Every row gives one point. Each copy is the shape, with its points in the same order, turned, moved and blurred by noise. Some copies are also mirrored. Which?

Shape (6 x 2):
[[ -8 -39]
 [ 46 -14]
 [-34 -30]
 [  5   6]
 [-30  38]
 [ 24  30]]
Copy 1 (6 x 2):
[[ 29  24]
 [ 11 -37]
 [ 28  46]
 [ -6   9]
 [-44  34]
 [-34 -19]]
Copy 1 is: mirrored
Copy 2 (6 x 2):
[[-29  16]
 [ 22  48]
 [-40  -9]
 [ 15   3]
 [ 32 -46]
 [ 47   7]]
Copy 2 is: mirrored
Copy 3 (6 x 2):
[[-24 -36]
 [ 36 -28]
 [-44 -30]
 [ -2   1]
 [-33  43]
 [ 28  21]]
Copy 3 is: only turned
Copy 4 (6 x 2):
[[-23 -46]
 [-39  11]
 [  0 -60]
 [  4  -7]
 [ 49 -13]
 [  8  22]]
Copy 4 is: mirrored

Shape (8 x 4):
[[-14  -1  33  24]
 [ 33 -11  -2  -7]
 [  9 -33  31   8]
 [-13 -24  -4 -33]
 [-25   0  18  21]
 [ 38 -52 -12   6]
 [ -2 -60   3 -21]
 [-14   3 -10  -9]]
Copy 1 (8 x 4):
[[-40  29  15  -8]
 [  7 -20  20  -5]
 [-35 -11  27  13]
 [ 10  -1   2  41]
 [-33  33  -5  -4]
 [-11 -52   3   0]
 [-16 -27   1  43]
 [ 13  20  -6   8]]
Copy 1 is: mirrored
Copy 2 (8 x 4):
[[  1 -34  13  25]
 [ 41   3 -13  -5]
 [ 35 -39  11  -1]
 [  9  -3   6 -41]
 [-14 -29   5  15]
 [ 59 -28 -33 -25]
 [ 31 -34   3 -50]
 [ -6   2  -7 -10]]
Copy 2 is: only turned
Copy 3 (8 x 4):
[[ 38  16   9  21]
 [  0 -29   9 -12]
 [ 22 -21  23  27]
 [-29   5  32  11]
 [ 23  26   1  22]
 [-13 -54   0  20]
 [-26 -24  34  39]
 [-12  20   5  -2]]
Copy 3 is: only turned

Shape (13 x 8):
[[ -2   9  28 -14   8   0 -25 -33]
 [ 14 -19  12  -9   9  57  12   9]
 [ 16  11 -10 -11  12  -4  -3  -1]
 [ 16 -20   6  -1 -24 -16 -29  -7]
 [  9  18   3  22  38 -20  -9 -31]
 [ 12 -12 -20  -7  26 -22  -2 -23]
 [-28   3  -6   3  12  23   2  19]
 [  1   3   6  22  -7   1  -5 -12]
 [  8  14  18 -10   8  22 -44 -28]
 [ 51  -5  16   0   6 -31  25  -6]
 [ 12 -15  -4   1  -6 -11  15 -26]
 [ -6  12  21 -17  23 -15  27  14]
 [ 49   2 -14 -24 -13   0  -1 -12]]
Copy 1 (13 x 8):
[[ 24 -28  -7 -15 -16 -16 -20 -28]
 [ -2  15 -21  -3 -38  46 -34  -9]
 [  8  -3  -1 -16   5   4 -11   9]
 [-30 -25  10 -22 -13  -8   2 -21]
 [ 33 -19   3  -3  34   3  -1 -27]
 [  1 -15 -25  -8  23  -3  12  -3]
 [  0  37  -6   8  -5  -1 -31 -15]
 [  4   1  17  -2  -7   4   1 -27]
 [ 21 -16  -6 -42 -17  -3 -29 -36]
 [  1 -44  17  10   5  27   9  19]
 [  0 -13  -6   5  -9   7  21  -8]
 [ 14  -7   2  28   0  -5 -30  19]
 [ -1 -19   2 -38 -16  21  11  22]]
Copy 1 is: mirrored
Copy 2 (13 x 8):
[[ -5  -7  11  32   5 -19 -33  15]
 [ -7   8   1  10 -37  -2  -1 -55]
 [ -4 -24  11  -6  -2 -16   4   0]
 [ 13 -23 -21  29 -13  12  -5  22]
 [ -5 -14 -11 -20  12 -42 -30  19]
 [-13 -40  -8 -12   6  -2 -16  12]
 [  2  24  11 -18  -9   2   9 -14]
 [  1   2 -22   6   4 -15   1  10]
 [ 24  -7  17  27   5 -20 -36  -9]
 [-30 -45 -21  10 -37 -38   9  18]
 [-27 -26 -33   8   4  -5  -3   3]
 [-36  -5  16 -10 -25 -20  12  20]
 [ -1 -60  -7  27  -4 -16  14 -10]]
Copy 2 is: mirrored
Copy 3 (13 x 8):
[[ 25  16  -3 -19 -15 -40 -24 -11]
 [ 14  32  46  18 -13  25 -31 -13]
 [ 14  -5  -9  -6 -18   8 -13   9]
 [ -7 -27  23 -19 -25 -29 -20  -5]
 [ 19   6 -29 -48   5   1 -23  -9]
 [  3   1  -7 -39 -32  11  -5  10]
 [-21  27  -3  19  -1  10 -19  -8]
 [  2  -1   9 -13  10  -9 -11 -18]
 [ 31   7  -1  -8 -24 -25 -37 -30]
 [ 25 -15  27 -39   3   7 -13  39]
 [  3   4  20 -29 -11  -1   9   4]
 [  3  26  -4  -1   7  -5 -18  43]
 [ 35 -27  22  -6 -34   8   1  11]]
Copy 3 is: only turned
Copy 4 (13 x 8):
[[  1  47 -29  -5   2   5  12 -14]
 [-38 -10  10 -26  14  23   6 -26]
 [  1   9 -13  -7  13  13   0  22]
 [ 11  45  19   2   9  -2 -20   1]
 [  6  34 -23  17  16   7  45  29]
 [-13  34 -15  -5  20  -1   6  43]
 [-32 -11 -15  21   7  15  -8  -2]
 [ -5  26   9  18  -6  15  12   4]
 [  5  46 -27  -4  19  32   7 -23]
 [ 19  14  18 -32  -1 -23  24  31]
 [-16  32  10 -10  -8  -1   7  27]
 [ -5 -12 -26  -7  -7 -25   9  12]
 [ 14  24   9 -41   8  23 -11  26]]
Copy 4 is: mirrored
